Every row gives one point. To make a cloud, some directions were put in groups of two or more. Within a group, all points are equally far from the middle, so they leave a hole (a ring in 2 directions, a hollow ball in 3). The other directions are filled evenly. Then the cloud was stretched, turned, moved and blurred a little. Count the holes, and give their numbers of directions, smallest first.
In the rows, 128 means zero.

Cloud:
[[189 129]
 [ 83  92]
 [136  69]
 [ 76 107]
 [189 130]
 [161  75]
 [177 153]
 [183 144]
 [ 97  77]
 [179 149]
 [ 75 109]
 [184  98]
 [159 165]]
Holes: 1 (2)

Cloud, 21 rows:
[[ 90 147  96]
 [115  89 120]
 [ 67 106  77]
 [147 121  83]
 [152 188 143]
 [ 98 188 142]
 [ 77 183 105]
 [135 187 125]
 [127  77 129]
 [ 71 140  71]
 [ 63 187  82]
 [ 99 118 161]
 [153 208  96]
 [161 210  80]
 [ 81 144 138]
 [170  94 190]
 [116 183 161]
 [103 148 105]
 [ 82 110  73]
 [194 142  57]
 [158  89 169]]
Holes: 0

Cloud:
[[104 138 161 105  48 146]
 [154 111 105 208 182 150]
 [153  74 187 149 129 121]
 [ 91 116 163  45 122  74]
 [113  92 197 122  74 134]
 [143  98  39  79 100 111]
 [ 66  97  77 122  96 121]
 [101  66 106  84 153  59]
 [ 87  89 141  49 147  82]
 [ 80 111  77 115 119 117]
 [104  93  71  97  89 182]
 [112  49 173  62 120  95]
 [ 84  83  96  62 139 122]
 [191 137 187 114 193 125]
 [167 121  87  93 104 175]
 [ 94 112 108 110 106  57]
 [153  46 179 144 121  62]
 [ 68  76 183 101 179 115]
 [196 108 151  86 166 131]
 [141 144  91 130  74 136]
 [157 131  93 197 167 143]
 [ 98 111  74 187 145 124]
 [ 91  45  71 110 120  64]
 [ 46 101 103 120 150 153]
 [190  62 113 161  92 127]
 [ 80 139  80  80  91 152]
 [190 125 135 116 117 158]
 [137 172 216 110 140 149]
 [ 80 111 144 106 186  62]
 [131 127 190  96 231 142]
 [ 66 117 111 101 174 163]
 [153 152 115 181 118  99]
 [132  35 154  92 137 116]
 [103 140 160 140 144  55]
 [ 85  82  78  56 101  94]
 [180 122 101 166 215 126]
 [150 101 174  47 132 169]
 [137 154 136 142 184 202]
 [ 90  33 107 102  97 187]
 [ 84 141 111  94 201 139]
 [ 99  58  92  65 120  58]
 [143 125 152 152  79 146]
 [196 101  75 127 162 120]
 [143  89 159  58 133  34]
 [108  99 134  74  95  44]
 [163 166  96 172 147 132]
 [155 117 152 124 233 136]
 [136 114 175 177 107 164]
 [143 128 214 108 188 136]
 [169 150 119 109  80 165]
 [150  84 192 160 169 127]
 [163 117  80 130 117 159]]
Holes: 1 (3)

Cloud (82 x 8):
[[193  60  87 128 148 122 136 108]
 [154  86  43 158 129  84  97  93]
 [129 113  30  75  64 142 146 126]
 [157  83  49 156 174 146 101  89]
 [ 49 149  87 138 175 136 110 133]
 [128 199 136 122 141  86 173 167]
 [178 118 124 140  89 159  64 133]
 [136 155 108 109 130 189  74  87]
 [191 113 148 164  84 140 141 143]
 [125 176  92 127  93 127  69 208]
 [ 75 134  90  51 117 144 174 131]
 [157 202  86 133 116 188 139 162]
 [120  92 111  93 174 170 201 145]
 [163 147 166 153 153 130  79 158]
 [ 67 170  53 159 125  97 109 184]
 [101 179  90 145 113  62 128 207]
 [159 119  74 162  60 130 194 163]
 [144 164 101  59 122 112 117  79]
 [ 91  93  91 155 111 184 191 102]
 [171 190  57 101 151 102  93 191]
 [196  61 126 126 118 136 150 122]
 [ 84 112  46 101 171 113  87 100]
 [162  77  97  77 144 197 169 123]
 [103 179  85 191  93 152 136 179]
 [183 107 104 124  58 119 186 170]
 [133  95  71  77  76 163  87 101]
 [121 180  53 132 125  72  96 110]
 [167 133 154 104  85 185 163 112]
 [125 203 111 143 188 117 121 147]
 [167  38 112 115 127 134 162 108]
 [118 110 134 199 127 102  82 112]
 [137 154 129  59 124  80 101 196]
 [147 169 119 197  94 121 110 187]
 [123 146 110 142  67 187 138  87]
 [175 106 101  92 119 165  93 196]
 [199  91 108  98 126 160  96 158]
 [119 130  56 143  83 163 185  80]
 [117 171  91 147 103  59  77 183]
 [158 128  60  42 111 156  98 141]
 [ 75  79  82 116 121 131  65  96]
 [117 111  82 167  88 117 191 206]
 [112  71 124 125 109 180 151  63]
 [204 119  94  56 100 104 146 130]
 [101  61 136  97 107 160 178 169]
 [179 119  57  80  69 165 123 147]
 [132  95  82 151 116 200  74 129]
 [168 130 128 155 127  69  83  99]
 [137 148 105  33 145 105 165 178]
 [137 165  93 186  73 130 184 145]
 [ 99  93  31  60 161 132 137 114]
 [174 114 156  95  67  94 136 107]
 [102 131  53 193 144 121 102 201]
 [ 43 106  98 100 152 127 129 120]
 [114 132  79 115  60  97 194 195]
 [124 136 103 123  89  36 141 147]
 [138 156 185 145 126  82  97 150]
 [199 151  91 131 172 122 119 188]
 [184 142 103 165 105  92  61 144]
 [171 133 141 134  90  66  96 105]
 [102 195 138 105 111 151  81 145]
 [144  83  40  80 182 178 154 139]
 [ 78 122 111 121  67 134  85 101]
 [126  74 151 145 119 186 160 108]
 [141 119 117  41 134 153 202 137]
 [144  60  75 109 169 129  66 141]
 [173 154  92 203 135 114 139 163]
 [128  88 111 132  52  84 177 151]
 [141 195  94 100 164  92  81 122]
 [183 145  60  97 156 190 165 110]
 [176 161  97  71 131 111  63 160]
 [127 110   7 105  77 108 131 175]
 [167 189 109 185 107 100 132 119]
 [ 81 112  83 171 170 111 129 199]
 [154  85 114 146  75  84 189 145]
 [ 80 153  49 142 188 105 122 181]
 [182 112 123  83 124  98 200 174]
 [113 143  99 136 153  94 151  67]
 [125 184 132 112 128 176  96  88]
 [103 156 111 129  68  81 175 197]
 [127 151  34  63 169 146  91 132]
 [141 144 178 146 143 108 141 192]
 [185 192  85 172 152 126 133 146]]
Holes: 2 (4, 4)

Cloud (94 x 9):
[[ 72  60 109 117 171  99 194 101  82]
 [171 181 184 132  79 144 150  88 141]
 [109 103  83 112 148  40 183 143 193]
 [ 54  63 120 114 135  28 167 123 166]
 [111 119  61 147 178 150 140  78 183]
 [ 93 110  85  99 130 187 107 136 134]
 [ 74  80  91 182  84 121 153 129 181]
 [117 122 134  45 148 115  97 127 112]
 [ 95 108  79 199 141 162 157 124  79]
 [199 147 134 127  95 194  76 128 159]
 [ 72  99 116 163 122  72 208 185 201]
 [140 127  99 221  91 132 130 194 175]
 [129 150  49 127 154 121 214 131 117]
 [143  95  92 112 126  83 192 127 239]
 [100 141  44 152 140 111 187  89 133]
 [200 174 131 155  60  98 152 125 170]
 [144 146  82 136 176 122  93 195 185]
 [161  60 132 114 127 165 175 117 180]
 [108 126 182 116 187  75 144 121 171]
 [111 160 145 108 168 110  67 105 161]
 [120 112  56 145 172 158 191  81 136]
 [180  91 159 142 128 130  55 150 215]
 [138  91  87 162 157  64  94 181 159]
 [158 135 172 164 125 125 115 142  45]
 [119 124 102 150  68  88 211 189 165]
 [196 146 152 155  72 143 207 121 168]
 [108 143 119 141 117 135 148 147 233]
 [ 78 141 137 111  86  88 158 112  96]
 [143 147 109 109 124 176 198 154  86]
 [174 117 166  81 139 152 129 124 226]
 [102  67 153 134 168 115 193 131 182]
 [114  81 193 142 121  79  86 149  78]
 [ 72  81 130 206  80  79 133 138 118]
 [ 80 121  74 193 132  87 138 118  68]
 [132  86  75 193 170 129 106 127 149]
 [142  78 103 155 150  36 131 160 181]
 [150  63 146 149 148  95 182  93 102]
 [ 90 152 107 116 178 196 152 125 136]
 [188 143 100 188  85 141 169 203 197]
 [ 88  46  94 140 139 162 124  71 160]
 [124 152  94 122 147  91 140 235 197]
 [162 139 111 105 151  90 113 220 201]
 [162 112  92 213  91 114  98 113 174]
 [150 143  93  70 125  85 183 149 162]
 [130 144  66 172 152  91 208 158  98]
 [167 108 121  95 114 135 101 193 229]
 [213 169 167 160  57 112 160 134 169]
 [117 112 122 214 126 136 198 126 148]
 [152  48 143  74 142 151 134 115 174]
 [131 125 193 104 130  69 121 154  56]
 [ 81 159  92 135 150 141 229 161  90]
 [131  93  68 196 125  88 190 157 213]
 [120  75  74 131  86  87 188 111 191]
 [168 108 171 111 151 115  64  75 188]
 [140 123 147 139 124  57 197  66 117]
 [133  69 146 140 105 133 184 157 197]
 [ 50  79 138  84 192  94 133 161 119]
 [ 62 147  90 159 144  57 192 125 163]
 [186 124 107 202 114 111 188 119 151]
 [111  69  84 157 152 175  98  80 103]
 [ 69 127  95 119 156 120  46 105 125]
 [147 127 150 133 146  96  88 133  50]
 [160 175  83 174  84 121 151 216 155]
 [107 172 152 180  90 105 128 186  92]
 [182 119 124  60 169 184 117 128 138]
 [157 136 123 146 188 113 101 183 178]
 [106 136 117 193 109 146 199 130  76]
 [104 156 125 181 158  87 223 175  83]
 [ 95 126 111 166  80  97 108 176  87]
 [148 176 139 195 104  67 205 195 114]
 [100 161 112  88 200 115 183 135  86]
 [166 115 121  77 165 165 100  80 200]
 [ 29  89 122 180 119  53 178 144 131]
 [151  56 116 133 104 100 107  94 240]
 [197 154 112  98 107 106 104 167 141]
 [ 99  44 142 114 110 120  89 143 155]
 [127 164  89 175 133  98  99 183  92]
 [112  78 134  96 117  18 143 154 141]
 [173 142  86 130 106 188 160  68 164]
 [144  78 172  85 156  98  78 184 165]
 [133 171 141 140  94  65 103 204 135]
 [165  95 187  58 154  88 129 156 186]
 [127  68 170 102 123  75  79 186 184]
 [160 115  79  86 138 118 175 118 224]
 [131 114  62 134  83 130 181 101 132]
 [123 128 172 101 140 115 188 177 197]
 [ 63  26 133 143 144  72 154 139 170]
 [186 120 184 100 116 136  95 174 104]
 [168 147 194 100 113 157 158  76  97]
 [100  73 149 158 145 132 195 143 100]
 [ 89 147 105 142 172 144 140 220 154]
 [170 100 124  79 181 179  90  96 171]
 [172  98 177 164  62  53 137 167 205]
 [136 173 197 152 134  61 166 186  97]]
Holes: 1 (9)
